Rows are points. The window is the flat piece filled in between its corners: a triangle in 3 columns, a solid with four corners in 4, and so on. A path goes straight from each point to the next, and from the last back to the first. List the points from which the path goes on through the window.

Window (4 x 4):
-29 -4 -28 17

7 -8 -48 4

-33 -3 17 -17

2 25 4 -23
Path:
(1): 7 -7 -17 19
(2): -25 -30 24 8
(3): -33 3 -27 4
(4): -26 3 -21 -42
(5): -27 -4 23 9
(6): 7 9 -16 38
(7): -12 7 -25 -14
(8): -6 0 -60 7
(9): -4 -4 13 11
(10): 28 -23 -45 22
(11): -19 8 -38 -13
(12): -7 21 -28 -19
Through the window after points: 4, 10

Window (8 x 8):
25 35 -28 14 41 -29 0 -35

-10 14 -12 18 -11 2 18 -44

-16 21 -6 3 0 -36 23 -22

-13 43 -50 30 -5 -24 14 -42

-16 9 3 -15 -3 14 -14 25

-43 -19 13 14 -19 -5 -20 4

0 -12 0 -3 -30 -8 -14 13

-22 -45 -8 -7 11 -11 11 24
Path:
(1): -24 16 -39 -12 -20 -18 0 -43
(2): -18 7 -22 0 4 -25 6 -18
(3): -13 15 -5 37 6 0 25 -12
(4): -11 1 -5 18 -8 -10 3 8
(5): -27 -4 -12 -46 18 -3 4 -6
(6): -24 11 -21 -4 -1 1 -1 -32
(7): -10 19 -7 32 10 -25 17 -13
(8): 28 9 -8 23 -4 -3 40 8
(9): -32 15 -22 -3 2 -12 -8 -35
(10): -15 -5 -28 -9 -6 -26 -9 -32
(11): -2 25 6 31 -17 6 24 -5
(12): -5 5 0 42 -1 13 9 13
(13): -45 -21 -12 -19 -23 -24 -3 -21
(14): -9 12 -23 -8 0 -31 -4 -32
(15): -6 20 -3 29 1 -1 29 -24
(16): -9 35 -24 60 9 -20 13 -11
Through the window after points: 4, 10, 14, 16

Window (11 x 11):
7 -3 -13 -4 26 14 -8 -6 12 -16 31

31 2 8 -7 -20 -7 -14 2 -6 11 -5

0 -27 -19 8 9 9 5 -4 4 -5 9

26 13 1 25 4 -2 -14 4 -7 16 -8

-33 38 25 -14 -18 8 60 36 -12 11 14

-30 30 -16 -7 -26 0 29 41 0 -7 11

-9 2 -9 7 -4 -1 -13 -14 24 2 2

9 3 -32 -4 12 19 2 -28 5 -11 3

6 3 -10 -13 18 -6 -7 4 -3 19 -5

20 14 18 1 3 -19 3 12 -5 -6 -25

13 -1 -18 -5 12 19 12 5 29 3 7
Path:
(1): -3 8 2 4 -4 9 1 10 7 2 -3
(2): -6 19 8 -2 -5 12 11 10 4 4 -3
(3): -2 8 -8 -2 -13 -13 27 16 -2 -6 19
(4): 14 13 -3 2 7 -4 6 1 10 0 21
(5): -12 -12 -14 -13 -2 15 -4 -3 7 -5 -13
(6): -12 11 3 -9 -6 23 -8 9 3 0 -14
(7): 14 7 -7 -2 4 -1 18 11 7 4 8
(8): 9 19 -8 1 0 -13 16 21 -3 15 12
Through the window after points: none
